Every row gives one point. Each copy is the shape, with its points in the same order, turned, moved and blurred by noise. Is it also mirrored, or only turned?
In the rows, 128 means zero.

Shape:
[[129 122 164]
 [143 128  69]
 [135 177 146]
 [101  97 160]
 [113 108 179]
 [ 27 179 165]
 [139 154 111]
 [129  87 165]
 [107 114 172]]
Copy 1, 9 rows:
[[107 132 150]
 [194 165 126]
 [106 187 141]
 [112  99 125]
 [ 96 107 145]
 [ 56 156  47]
 [144 174 132]
 [121  96 158]
 [ 98 114 133]]
Copy 1 is: only turned
Copy 2:
[[155 117 156]
 [107 172  93]
 [173 172 154]
 [119 101 171]
 [145  99 173]
 [118 176 249]
 [142 169 125]
 [136  87 148]
 [140 109 174]]
Copy 2 is: only turned
Copy 3 (9 x 3):
[[154 110 124]
 [106 187 152]
 [144 134  90]
 [128  84 146]
 [142  84 127]
 [ 54  63  68]
 [121 168 116]
 [158  90 164]
 [145  94 125]]
Copy 3 is: mirrored

Shape (11 x 6):
[[103 112 101 113 108 103]
 [243 156 178 143 125 115]
 [204 143 146 117 194  99]
 [ 97 146  76 147  89 212]
 [107 135 105 135 116 243]
 [197 100 148 111 131 145]
 [ 94  99 155 114 114 131]
 [ 90  50 108 171 157  98]
 [ 75 126 135 163  96 145]
 [234 145 163 114 117 115]
 [ 56 105 150 136 130 104]]
Copy 1, 11 rows:
[[133  92 159 163  86 138]
 [130 172  27 132 141 175]
 [102 113  68  97 136 200]
 [ 60 175 203 167  99  98]
 [ 64 198 207 140 132 121]
 [146 167 104 106 113 178]
 [158 110 174 141 133 139]
 [140  62 167  74  97  92]
 [119 119 175 163 135  83]
 [138 165  52 140 125 191]
 [153  64 181 148 143 107]]
Copy 1 is: mirrored
Copy 2:
[[104 109 142 133  73  99]
 [181 143 179 117 215 104]
 [171 178 127  84 160 112]
 [ 23  74 121 174 138 126]
 [  7  86 110 135 167 116]
 [119 142 155 111 172  61]
 [ 79 103 175  91  95  96]
 [ 70 190 177 123  56 107]
 [ 56  92 182 131  97 142]
 [179 126 162 117 199  78]
 [ 76 113 178  87  57 128]]
Copy 2 is: only turned

Shape (13 x 8):
[[141 138 155 122 159 164 131 155]
 [125 111 167 136 137 101 122 123]
 [147 161 163 105 116 144 109 121]
 [ 67 120 161 101 158  92 200 141]
 [131 163 130 106 151 114 147 126]
 [ 70 103 141 163 130 107 107  15]
 [ 60 149 154 131 128 225 159 104]
 [114  97  66  87  79 191  98  73]
 [174 148 108 188  83 140  90 168]
 [117 112  93 117 145 140 157 117]
 [112 157  80 130 172 147 122 103]
 [124 119  91 115 108 116 160 106]
 [ 97 141 105 116 146 110  83 180]]
Copy 1 (13 x 8):
[[148  90 141 110 128 161 126 114]
 [127 151 119  86  91 135 122 119]
 [152 115 149 130  94 127 156  90]
 [ 84 165 177  57 148 148  87 112]
 [105 122 141 127 133 123 133 101]
 [143 249 114 150  74 161  98  99]
 [176 141 217 163 121 189  78 111]
 [213 194 155 185 148 111 154 149]
 [148  78 109 162  70  96 134 179]
 [138 151 135 136 164 130 105 136]
 [117 147 124 176 154 161 128 131]
 [131 168 141 138 145  92 115 129]
 [103 126 140 111 125 159 175 178]]
Copy 1 is: mirrored
Copy 2:
[[109 181 127 112 144 151 113 157]
 [116 128 112 156 128 184 118 143]
 [136 144 146 138 155 155 103 193]
 [121 170 163 162  59 175 126  93]
 [155 147 139 119 103 152 114 155]
 [199 126  74 239 147 170 102 117]
 [137 238 145 200 153 103 102 144]
 [197 141 143 173 219  95 176 141]
 [ 93 110  73 126 148  97 151 215]
 [162 163 120 135 126 133 160 119]
 [186 160  99 119 131 109 110 131]
 [170 136 130 153 114 134 174 144]
 [109 102 130 107 132 104 104 116]]
Copy 2 is: mirrored
